Rows are points. Any point is a mix of the corners, with weights that add up to 1. It lies inside the corners' shape when no weight is negative. Is each point inside? If not, which corners have a negative weight?

Corners:
(1): -35 15
(2): -12 -55
(3): 51 44
Points:
50 19 -> outside (1)
-18 -14 -> inside
-8 -44 -> inside
31 -6 -> outside (1)
-49 -80 -> outside (3)
39 -9 -> outside (1)

Corners:
(1): -18 -33 -18 -27 -14 0 -21 44 24
(2): 4 -34 -5 50 -31 -1 -40 -22 -25
(3): 81 -15 5 46 -62 -5 -10 -36 8
(4): -22 35 57 -17 5 -41 -9 -58 7
(5): 6 -37 -2 55 -95 -28 -13 58 16
(6): 27 -4 48 13 6 -6 20 -22 -37
(7): -70 33 -25 -11 7 38 76 24 16
(8): 1 77 -50 1 -69 55 51 57 -30
(9): 65 -6 -15 89 -49 -43 -51 44 24
(10): -24 36 19 -1 -20 89 33 31 -1
Points:
6 64 6 -7 -23 5 21 7 33 -> outside (2, 5, 6)
8 -9 -2 36 -63 -7 2 37 2 -> inside
4 16 8 13 -30 7 13 8 7 -> outside (2)
-21 10 3 10 -16 4 -1 28 3 -> outside (3)
25 -8 -28 43 -68 29 9 40 8 -> outside (4, 6)
35 -34 37 27 -28 -24 -46 -13 7 -> outside (7, 8)
0 -6 -17 21 -48 1 -13 27 17 -> outside (6)
16 1 -15 31 -46 45 13 47 -2 -> outside (4)
25 6 7 34 -33 -1 3 -4 -6 -> outside (1)

Corners:
(1): 32 -42 11 -43 28 -46 -14 -50 3 10 6 65 -68 60 -16 -7 -13 8 -16 33
(2): 20 23 0 -28 22 -8 -34 -25 -36 48 -7 8 -10 66 -55 40 -52 27 9 -11
(3): -80 7 -39 27 33 77 -18 -33 -50 -14 2 -10 -39 -62 57 43 57 20 50 -71
(4): 6 27 36 -29 -95 -9 4 11 33 -22 -27 16 1 14 39 37 -67 -9 -31 36
(5): -12 1 -19 -7 -49 19 -30 71 67 -20 -32 7 6 -21 -16 57 -5 -41 -15 -8
(6): 38 -21 12 54 33 19 20 -26 4 32 57 45 -46 31 -11 -35 -57 21 29 -26
(7): 76 0 -8 0 7 -5 -47 -17 -38 62 75 16 -66 4 17 -27 10 26 47 4
(8): -49 25 13 24 49 41 -45 -32 -19 -62 34 -77 9 -3 34 21 43 -4 15 -46
(9): 6 -36 33 -13 -30 -58 -7 45 -6 8 -14 6 -4 56 -5 -9 -29 82 -28 0
(10): 14 -23 24 13 9 49 18 -19 -50 61 14 -36 -87 -51 1 -43 9 -34 -25 -45
(11): 5 41 17 -72 -52 60 -10 77 55 -33 -70 15 6 56 26 -12 -24 8 -30 18
(12): 47 26 -10 -50 -20 -9 54 13 56 -5 2 -12 -7 28 -19 30 -5 60 -54 9
(13): 9 -16 11 -6 64 -29 -40 -37 7 58 24 24 3 9 -14 -13 -44 76 -21 71
(14): 25 -41 -33 12 12 33 3 -39 -82 -3 67 8 -74 -23 -51 -54 -33 18 34 26
(15): -31 32 14 -66 -21 24 -46 0 33 -54 -39 -14 32 -67 16 17 -7 11 21 -81
(16): -12 -19 17 -65 -5 14 27 40 15 -11 -24 -20 46 -9 36 44 -15 -20 42 -5
(17): 25 14 11 -57 -38 25 -4 79 4 -44 -9 49 40 -1 29 41 -31 -18 -84 -29
(18): 18 21 -60 -9 43 -72 -15 -2 -7 16 -16 1 -22 38 15 -24 -58 22 -12 25
(19): 78 -53 -19 2 21 6 -24 -24 -6 -1 -36 -11 -23 27 11 18 -49 45 -7 6
(20): 66 5 15 53 41 -23 -2 -53 -63 24 -10 47 -23 -3 -34 -32 16 12 46 30
(21): 8 -20 -30 -45 -84 9 0 2 47 7 -24 17 69 56 9 -6 -15 2 -72 -8
Points:
10 4 1 -22 -14 6 -9 9 4 -9 -17 1 -5 17 11 13 -10 4 -5 -25 -> outside (13, 14)
26 -3 4 -16 10 -5 -3 -2 -4 19 15 9 -16 18 -23 -19 -14 8 -10 1 -> outside (3, 4, 19)
0 4 -5 -26 -14 20 -13 15 10 -3 7 -17 -3 1 12 9 -26 23 -11 -22 -> outside (1, 20)
11 -3 -8 -13 -6 8 -12 -7 -3 2 -4 9 -5 8 6 3 -12 13 -5 -10 -> inside
24 -7 -11 8 13 -15 -20 -39 -31 5 31 32 -29 25 -3 -11 -25 52 -15 0 -> outside (5, 10, 11, 16)

Corners:
(1): 11 -14 -1 7 4 -2 8 20 -6 -3 2 -6 -6 -6 -1 -27 0 9 -4 -26
(2): -1 -8 0 3 7 5 -7 5 -4 -17 30 -6 4 10 7 -1 -11 35 -9 7
(3): -28 -8 -2 -3 9 -4 -1 13 14 13 -5 -7 0 15 -2 7 -16 -4 -17 -16
(4): -11 -6 10 8 10 -8 -2 -2 -13 -14 22 -3 7 11 0 2 -8 -8 11 12
(5): 4 -2 12 -6 4 2 27 -12 4 -21 7 -9 4 -5 2 11 -7 -1 -4 7
(6): 1 4 5 9 -7 17 0 -9 10 -10 -7 59 9 8 -3 -2 11 -7 3 -20
(7): 5 11 -6 7 8 -6 5 10 -10 -15 -8 -7 10 8 5 2 3 -4 -10 4
(8): 6 9 -2 -4 9 38 5 -16 9 0 -5 -9 5 11 -16 7 1 19 5 7
(9): -1 5 4 -14 0 -3 -12 -15 -1 -12 -10 -9 4 -2 11 6 4 -7 -16 -95
(10): -4 -5 -1 -35 11 0 -7 -8 -8 -21 -6 4 2 5 -8 10 11 7 -8 7
(11): 4 -26 -3 7 4 -2 -3 -3 14 11 11 -6 33 -8 -4 12 -49 -5 -4 9
(12): 11 5 -5 -13 -20 -5 10 -12 1 -4 -2 -7 -8 7 10 8 0 -6 -5 5
(13): -14 10 0 -2 -2 6 -7 3 3 -20 -5 4 6 0 3 -30 -4 6 -2 3
(14): 5 -2 -4 -3 10 13 9 -8 -4 -16 34 16 2 13 7 -12 0 -15 -9 5
(15): 3 -7 16 6 -2 20 -7 50 -2 8 4 -9 3 -2 9 -2 9 1 -8 11
(16): -5 -16 -7 -8 -10 0 -1 17 19 -19 0 -2 22 16 -2 7 5 -1 3 5
(17): -5 3 -2 -16 13 1 11 -18 18 0 -9 -8 12 -19 8 9 11 10 13 14
(18): 6 -3 11 10 -7 -4 9 -16 0 5 2 -1 21 16 10 -29 -5 1 -11 10
(19): 5 0 1 3 -4 -5 7 -20 1 -9 24 -8 9 -17 -11 9 1 -1 -12 9
(20): -28 -30 -5 9 6 10 -6 18 -8 -13 -1 -5 9 9 11 11 -7 -6 -4 5
(21): 8 -5 7 6 11 6 -12 -12 18 -18 -5 -8 -4 7 3 -4 -3 4 -6 12
Points:
0 -5 -1 -2 -1 6 4 3 5 -4 3 1 11 1 2 2 -5 2 -7 -3 -> outside (4, 21)
-4 6 3 -5 -3 4 4 7 -5 -7 -7 -6 3 3 2 0 13 7 -3 -7 -> outside (11, 14, 21)
3 7 3 -7 1 3 5 -5 2 -11 4 0 -1 6 2 -6 10 3 -6 -3 -> outside (11, 20)
-5 -5 -2 -1 3 2 1 -21 -1 -19 15 6 12 23 -2 15 -11 -10 -7 4 -> outside (1, 13, 15, 17)
4 -7 -2 3 -1 6 -3 -9 -2 -15 11 10 5 6 -2 -10 -2 1 -4 -6 -> outside (3, 5, 7, 15, 17)
-6 -9 5 1 5 -9 -3 7 -1 -1 1 -19 5 -5 7 -1 -14 4 -10 0 -> outside (6, 8, 14, 16)

Corners:
(1): -14 14 -2 -29 -14 11 -15 17 11 -14 15 10 19 3 11 8 7 0 4 -14
(2): -10 34 8 20 -18 -5 -1 7 -8 -19 -2 -2 17 -6 -7 -2 15 -7 4 -17
(3): 41 -14 0 -12 15 -9 -14 29 -2 3 0 -12 19 -10 0 -26 16 -15 -7 1
(4): -26 -6 8 -13 -13 29 -37 13 95 -11 11 23 3 2 -38 -5 20 -7 14 2
(5): -2 -13 -1 -10 -4 7 8 -1 6 13 -2 0 11 -9 -32 -3 -6 -21 -4 -21
(6): -24 1 -10 37 15 38 10 19 -23 -18 -5 -12 5 34 -3 -8 23 -2 37 31
(7): 48 13 -1 -19 -15 0 -19 16 -22 -26 -3 5 27 -12 -2 -6 17 -8 -5 40
(8): -18 -19 10 -1 -14 -13 28 13 -20 31 6 2 14 -7 -11 -20 6 -4 17 21
(9): -11 -8 8 5 -21 27 -17 3 19 14 4 -9 -59 31 -3 -4 4 -18 21 -23
(10): -24 50 14 -15 14 -10 -13 6 -6 -31 -6 -2 0 1 -5 9 6 -21 -3 5
(11): -16 5 19 -9 -14 -9 -17 3 -18 -1 -15 5 -2 43 1 47 18 2 17 -4
(12): -19 -15 -8 -4 -2 -8 -22 3 -14 -32 9 -3 7 -17 -4 -11 19 -21 -3 -12
(13): -5 2 -39 26 3 -7 -16 -26 10 28 -6 1 5 -4 -10 -20 -1 7 20 -15
(14): -16 -19 -7 -18 -18 -11 -18 14 11 -30 -15 -13 1 -18 -19 -10 -9 -7 -4 -15
(15): 2 -3 15 -11 -7 -2 -22 18 -19 -19 7 -13 14 -12 -2 0 -2 -12 36 -9
(16): 29 -12 -2 -4 17 -10 14 0 -16 -30 0 -2 10 -8 15 9 -4 -4 -3 24
(17): -13 -9 14 -1 -7 3 -14 -30 21 17 -3 14 19 -3 -2 -14 -18 20 -8 2
(18): -1 -17 5 -5 -7 14 0 17 -4 -7 -14 40 1 -7 5 -2 3 -16 12 19
(19): 0 5 12 -17 5 19 -19 26 4 15 -8 -14 1 -18 -1 27 19 -18 0 19
(20): -20 -5 -11 30 -22 -9 0 -17 -16 7 22 89 -17 4 -20 -23 1 49 -2 -15
(21): -12 20 10 -20 7 -5 6 -13 -12 -34 -15 -5 12 -16 1 -2 29 21 13 -7
Points:
9 2 -2 -9 0 3 -4 22 -16 -11 -7 -20 11 -1 1 7 10 -30 3 10 -> outside (4, 15, 17, 20, 21)
-1 -6 4 5 -8 -2 -4 2 2 5 -3 -5 5 -4 -17 -8 5 3 9 2 -> outside (1, 10, 12, 18)
-6 0 3 -3 -4 4 -14 9 5 2 -1 4 6 -1 -6 -7 11 -3 8 2 -> outside (5, 16)
-22 5 3 2 -8 5 -9 2 10 2 1 6 2 -4 -12 -12 6 -3 9 -13 -> outside (7, 11, 16)
-1 4 1 -1 -1 7 -10 5 2 -12 -3 6 5 4 -4 3 8 0 10 2 -> outside (8, 12)
-14 -5 5 -21 -11 2 -12 1 25 24 -5 19 -1 -2 -11 -1 -2 4 0 -12 -> outside (2, 6, 7, 12, 15, 16)
-5 15 7 0 -7 14 -10 8 8 10 1 14 7 -2 -11 -11 8 0 14 3 -> outside (11, 12, 14, 16)

Corners:
(1): 71 20 -34 -53 24 57 -9 -6 29 27 6 23 -30 -39 39 21 -17 -7 -27 4
(2): -1 -7 40 10 27 -43 15 -6 -20 -18 32 -5 -32 17 -22 33 23 32 -42 -19
(3): 48 -23 -17 20 -11 -7 7 27 9 -50 18 10 -12 -38 23 50 -12 -3 21 12
(4): -25 52 13 -17 -9 -60 16 49 14 -2 -8 5 -11 -23 52 43 41 62 -36 -3
(5): -11 14 37 37 6 -22 41 -52 13 18 -39 -25 -45 -6 -19 -66 -37 31 6 10
(6): 17 15 30 8 -9 5 -24 -48 -25 33 11 7 -12 -51 20 -10 -18 28 -9 29
(7): -19 27 -8 -13 1 8 -30 -44 44 -1 39 22 -52 -51 -3 -39 -3 2 46 15
(8): 16 36 -5 -21 -44 8 10 -6 -17 36 -7 -12 -33 22 9 13 -4 14 -13 -20
(9): -42 -35 51 -4 23 -36 -11 30 14 5 -24 -4 -19 19 51 -24 14 -20 -21 12
(10): 52 4 23 63 0 45 43 -16 -39 66 -20 54 -25 -13 -5 12 1 28 11 9
(11): -11 30 40 7 50 -25 -11 17 1 45 14 -26 -87 -7 24 -14 -14 -21 41 12
(12): -29 -3 0 26 14 -90 18 -49 -5 -24 -9 14 -8 24 8 69 -10 -17 40 -25
(13): 49 19 3 19 -24 -22 50 -7 -11 88 15 13 -23 -58 15 -1 35 -18 -33 -18
(14): 33 19 2 -28 12 19 2 -9 16 58 7 12 -7 7 -2 12 -13 18 -30 72
(15): 25 -42 -17 -17 2 -19 9 -14 -10 30 -9 22 16 -16 -22 -38 -11 34 -1 -4
(16): 1 51 18 51 -7 -20 5 -25 -20 22 -3 7 20 7 -1 -73 21 50 -17 11
(17): -13 67 18 -42 11 -8 -6 -9 -39 -16 8 10 28 -50 -53 4 16 -22 -8 -40
(18): -95 36 15 46 18 -30 -6 -36 -23 52 -17 15 68 22 -44 10 -35 9 -25 -41
(19): -27 -62 -40 2 34 2 -40 5 -26 -5 -28 -14 -70 -30 26 39 -5 -25 -29 17
(20): -54 18 7 -36 47 39 11 21 -2 36 4 -42 34 -6 49 -3 19 -9 -39 17
(21): 15 12 -14 13 -2 7 -45 -24 28 -10 -15 -8 -1 -57 -16 -7 44 33 23 -8
Points:
0 16 9 4 6 -17 7 2 1 22 0 5 -15 -20 15 8 7 8 -11 -2 -> inside
12 7 4 -9 5 -8 5 -1 3 18 1 3 -29 -30 19 18 7 5 -7 4 -> outside (16, 18)
31 11 -9 22 5 -5 9 -18 5 27 2 15 -45 -15 -6 13 -7 21 14 6 -> outside (6, 9, 17, 20)
-78 -22 14 8 59 -93 20 40 34 1 -2 -18 -30 20 57 -10 -8 -14 -27 -20 -> outside (6, 8, 10, 14, 17, 21)
9 -10 12 28 17 -37 0 -8 -13 -2 -8 13 -33 -34 0 6 0 12 1 -15 -> outside (7, 8, 14, 20)
-3 17 6 -6 15 -7 4 -10 -3 16 2 0 -8 -17 8 8 4 0 -8 -3 -> inside
-29 9 20 8 10 -32 -5 -19 3 -4 -2 -13 -19 -5 -7 -13 -4 17 3 6 -> outside (1, 10, 13)
3 20 10 15 4 -14 6 -16 -5 21 -2 6 -5 -6 4 -14 3 19 -9 11 -> inside

Corners:
(1): -26 -38 3 3 5 -18 20 -13 -14 8 -21 -17 -30 -61 8 40 95 23 20 21
(2): 39 71 36 7 10 -16 38 -49 19 -9 8 -7 4 -27 -24 -4 -32 -7 -5 -45
(3): 30 51 15 -28 -7 32 30 -11 39 -35 64 33 -26 -23 -15 2 -33 -6 34 -18
(4): -30 -53 -9 52 -40 7 0 0 -64 -30 20 3 35 -40 -14 1 54 1 -12 39
(5): -15 -59 42 16 -53 -3 3 -29 -8 19 -35 -17 39 -47 20 1 28 8 38 33
(6): -7 -32 -27 -87 2 -35 -15 25 -29 -28 -36 37 -31 11 -31 -20 7 2 -11 -24
(7): 72 45 7 2 -34 63 78 -64 26 -21 -5 28 -28 -26 17 -1 -27 -50 -20 22
(8): -30 -13 30 -51 57 -43 -18 50 -3 -24 7 50 -20 40 3 -60 41 29 -32 -26
(9): -41 -49 15 60 -34 40 4 25 8 -38 -31 -30 1 -46 -26 7 73 -17 36 4
(10): 32 45 -27 -24 -52 35 61 -41 44 -10 9 8 16 0 -22 -22 0 13 -13 5
(11): -60 -11 1 -37 -2 -48 1 20 -16 -32 1 -14 -63 21 -4 -20 4 21 0 23
(12): 28 -33 -4 32 -7 46 -6 -6 -24 19 -3 -36 6 -75 -49 -12 29 1 4 76
(13): 36 15 -5 -41 -2 22 12 -37 37 -27 45 -39 17 -5 0 4 -5 -41 1 2
(14): -27 -6 -18 -11 9 -27 18 77 -13 3 -17 1 23 -2 13 7 10 4 7 5
(15): 33 -49 1 -17 7 -49 -7 55 -23 -5 30 -35 -41 27 -2 -21 6 19 -2 -24
(16): 1 -22 -56 5 20 -1 -32 18 -32 6 13 -13 -23 43 17 -51 16 10 23 -37
(17): 19 -37 2 25 3 -15 6 10 -25 -45 -33 -26 38 -11 2 14 49 28 46 56
(18): 2 -25 1 -9 34 -5 1 -8 19 -9 15 27 -14 34 -24 24 -12 21 -31 -21
(19): 35 53 -5 7 -41 31 -2 -35 23 -43 2 0 2 -38 23 7 -21 14 -32 -17
(20): 60 62 0 -5 -54 16 8 -38 40 -4 22 27 -22 6 -10 30 11 -48 -15 28
(21): -21 -20 45 -17 -16 33 4 0 -60 1 -18 -26 -5 -14 -15 36 55 28 2 13
Points:
5 -7 -6 -26 -8 -2 9 2 -3 -17 -6 9 -9 -5 -16 -11 13 5 -3 0 -> inside
14 9 1 -9 11 -18 8 7 9 -16 20 10 -8 -1 6 -10 -1 -2 -2 5 -> outside (6, 9, 10, 21)
1 -16 3 -5 -3 -6 9 6 -9 -9 -1 -6 -9 -12 -3 7 25 10 2 4 -> inside
2 5 18 3 -25 22 -5 -10 -13 -30 -3 4 17 -26 0 -13 1 -26 13 13 -> outside (1, 10, 15, 18)
12 6 10 -7 -12 11 12 -11 -3 -17 -2 0 -7 -14 -3 0 11 3 -5 0 -> inside
11 5 -3 -12 -4 2 11 1 -1 -21 12 7 -10 -4 -10 -7 13 1 -8 -2 -> outside (5)
6 -4 -3 5 -8 1 7 -7 -11 -11 6 -4 0 -9 -6 -11 14 2 3 -4 -> inside
36 5 11 -1 2 12 6 -16 7 -7 -7 -14 -6 -22 -5 23 4 -3 17 -11 -> outside (4, 8, 10, 11)
14 16 9 -7 -12 5 20 -17 3 -12 3 -1 -3 -11 -13 1 8 2 -3 -3 -> inside

Corners:
(1): -32 -40 21 -36 -15 23 35 30 38 39 27 83 21 10 54 -1 54 26 42 -39
(2): -45 0 -46 15 -17 -11 54 22 -11 46 -1 9 17 -9 -2 29 14 -57 -3 -32
(3): -34 -4 -37 -7 -69 5 50 -1 -2 31 1 -53 33 -8 -42 12 -31 -2 23 22
(4): 36 -32 9 -52 -24 -23 43 57 17 69 27 1 29 -18 37 23 38 -41 1 -30
(5): 14 51 -30 19 8 -9 -8 -71 18 -1 -12 -95 -70 52 3 -9 -13 55 -2 11
(6): -40 -44 -2 -18 -40 18 8 36 34 36 40 6 69 -3 36 24 41 -2 -44 -31
(7): 6 8 31 17 -75 -11 -16 51 28 53 39 33 -13 7 58 48 41 -23 -5 2
(8): 42 61 36 1 -15 51 -36 -48 22 -20 0 -17 -10 14 -53 -34 -6 9 -17 19
(9): -9 -28 20 -33 -35 -18 -49 49 34 -9 43 37 -12 -32 2 65 55 25 -11 -41
(10): -38 22 9 -20 -30 11 48 44 -9 53 -27 -22 8 3 -3 -18 -57 13 -43 1
(11): -26 -18 57 14 -49 -63 16 13 16 47 21 41 77 -10 11 53 8 4 -37 -8
(12): -27 69 -8 -29 -2 23 -62 3 25 -22 14 -12 43 -29 -24 11 68 24 21 50
(13): -15 16 -22 -16 -52 -18 -12 -12 -60 2 -21 -65 -18 -14 24 -46 -8 2 -11 -2
(14): -12 -28 11 -17 -65 -45 -14 59 32 43 42 55 41 34 3 -18 41 -21 -21 6
(15): -24 -4 -44 39 -25 -30 17 31 2 -41 31 12 56 1 32 6 -42 6 -9 6
(16): -16 -47 3 3 -26 4 43 19 -33 -1 -15 -9 -3 8 15 -15 -6 -19 -28 61
(17): -13 23 -38 34 27 15 -45 -55 -10 39 -22 -69 -28 33 -5 -2 -67 21 28 30
(18): 18 -2 -50 23 -6 13 25 -19 -46 23 32 -3 1 19 -3 -34 -25 66 -19 33
(19): -29 36 24 46 12 16 -38 10 16 9 49 -45 -15 7 -24 -28 29 42 36 13
(20): 35 25 -21 55 -7 19 -49 -27 22 12 -55 -61 -63 -16 -12 -69 3 53 9 44
(21): 21 8 -33 8 -36 16 41 12 -50 9 -52 -66 30 45 -24 -9 -8 19 8 4
Points:
-13 -14 2 -7 -29 -3 -2 23 9 10 16 4 6 -5 7 15 17 10 -6 -1 -> inside
-4 -7 -8 0 -30 11 -16 13 8 14 29 11 8 -8 2 2 21 2 5 9 -> outside (5, 10, 11, 21)
-10 12 -4 6 -17 5 -3 4 0 10 5 -26 3 8 -3 -7 12 16 2 18 -> inside
-16 11 -3 1 -25 3 12 13 0 26 -1 -24 6 8 -4 -3 -10 15 -7 5 -> inside
-23 -8 0 3 -39 7 7 47 -11 -3 35 36 24 -1 18 -1 29 5 -18 2 -> outside (3, 4, 5, 11, 17, 20)
-30 -34 12 -8 -47 -32 10 42 21 28 44 46 47 -23 27 26 48 -11 -4 -4 -> outside (5, 8, 10, 17, 21)
2 1 -8 7 -23 2 -4 7 12 24 1 -16 0 2 5 -13 11 15 -5 8 -> inside
-6 2 -7 -6 -34 -1 5 6 1 19 2 -11 13 4 1 2 3 5 -7 4 -> outside (19)
-32 -31 19 43 -24 -8 -53 4 15 2 49 57 -11 -9 37 -13 25 10 -14 -6 -> outside (3, 4, 5, 10, 12, 21)

Corners:
(1): -7 -28 11 23 1 48 28 -47 -15 -14 -3 -38 -95 31 24 -20 -6 40 47 2
(2): -20 19 -9 10 38 -49 28 -48 44 -6 28 -49 2 -14 1 14 -24 39 5 27
(3): 28 32 -14 -26 -51 -65 38 -59 -13 -45 -27 -38 -18 -21 -20 -38 -46 42 7 3
(4): -2 -21 -12 -9 -27 -56 -38 10 4 -7 -12 -43 -27 -53 22 -25 -61 34 4 -26
(5): 18 -44 55 -6 -7 37 2 -22 1 38 18 -45 -50 7 20 -13 27 71 -34 -3
(6): 0 17 -19 -74 40 33 23 37 54 14 -38 19 -29 -10 -20 15 25 -18 -13 -47
(7): -26 -62 -27 -12 -31 41 1 -91 6 -1 -8 -8 -44 14 27 -9 12 13 2 -20
(8): -65 -13 21 -20 14 70 -18 46 7 -26 -24 39 -38 -13 -36 23 21 -63 -45 -3
(9): -13 -20 -3 -54 15 47 18 35 -6 31 12 88 24 -57 -2 -1 -5 -74 -13 -1
(10): 21 40 -64 -33 -8 -14 15 -21 -54 -6 -3 -32 -28 -12 -27 5 -20 52 3 47
(11): -19 32 3 -82 32 24 -14 21 16 -23 -26 30 -34 -20 48 -33 36 -37 -16 16
(12): 3 14 -20 37 -88 -33 48 -2 10 12 -5 -15 -34 -43 14 18 -6 42 17 49
(13): 19 28 -10 -31 -63 -3 17 -30 19 -15 40 -18 -1 39 21 -8 -81 47 -1 10
(14): 50 26 19 -14 -31 -26 -8 -31 -7 9 -16 -45 31 -9 48 37 -10 -13 22 12
(15): 10 43 -17 -21 35 65 -2 9 15 -23 -9 82 -2 -72 10 17 11 -41 -32 3
(16): -64 37 5 -29 19 49 33 21 -19 -37 5 50 16 -33 27 7 29 -18 -20 -39
(17): -14 35 -21 1 35 18 -15 45 1 32 10 23 -23 -35 -17 -29 26 -61 -45 -35
(18): 18 30 14 -44 -26 -35 3 -41 -8 0 62 -14 -61 -4 -1 25 -6 11 -4 -27
(19): -26 27 -7 -45 25 58 -19 25 19 -25 21 33 25 -76 -40 -15 81 -43 28 -30
(20): 6 -79 6 4 -25 24 40 -11 -11 -48 31 -63 -90 4 39 -10 13 15 -38 -3
(21): 23 -71 6 14 -33 -18 7 -19 -5 -22 11 18 -71 49 -4 -13 40 46 22 -41
Points:
6 -60 18 -40 7 -24 28 -83 -29 -22 -10 -53 -71 41 53 -4 -14 65 13 -18 -> outside (8, 12, 13, 15, 17, 19)
-6 16 -12 -21 5 19 8 0 -4 -11 1 15 -21 -23 4 -1 8 -3 -12 -5 -> inside
-12 6 -7 -29 13 10 8 2 10 -5 -3 0 -17 -42 4 2 19 -13 -19 -2 -> outside (1, 13, 21)
0 20 -8 -21 1 4 12 -11 6 3 5 -13 -18 -26 10 -5 -2 4 -4 -1 -> outside (8, 21)
-15 25 -7 -23 8 34 16 -16 -2 0 -6 11 -25 -31 -4 8 19 -14 -3 10 -> outside (4, 13, 20, 21)
4 7 -3 -15 -15 0 12 -13 5 -7 5 -10 -16 -15 10 1 -3 8 2 3 -> inside
-21 -2 -6 -30 10 27 1 -20 -7 -14 15 -2 -34 -21 8 -20 -1 -1 -18 -10 -> outside (6, 12, 14, 21)
-4 0 -14 -30 13 -1 -11 -22 -3 -10 11 6 -35 -14 -18 -36 -12 8 -8 -3 -> outside (6, 12, 14, 16, 20)
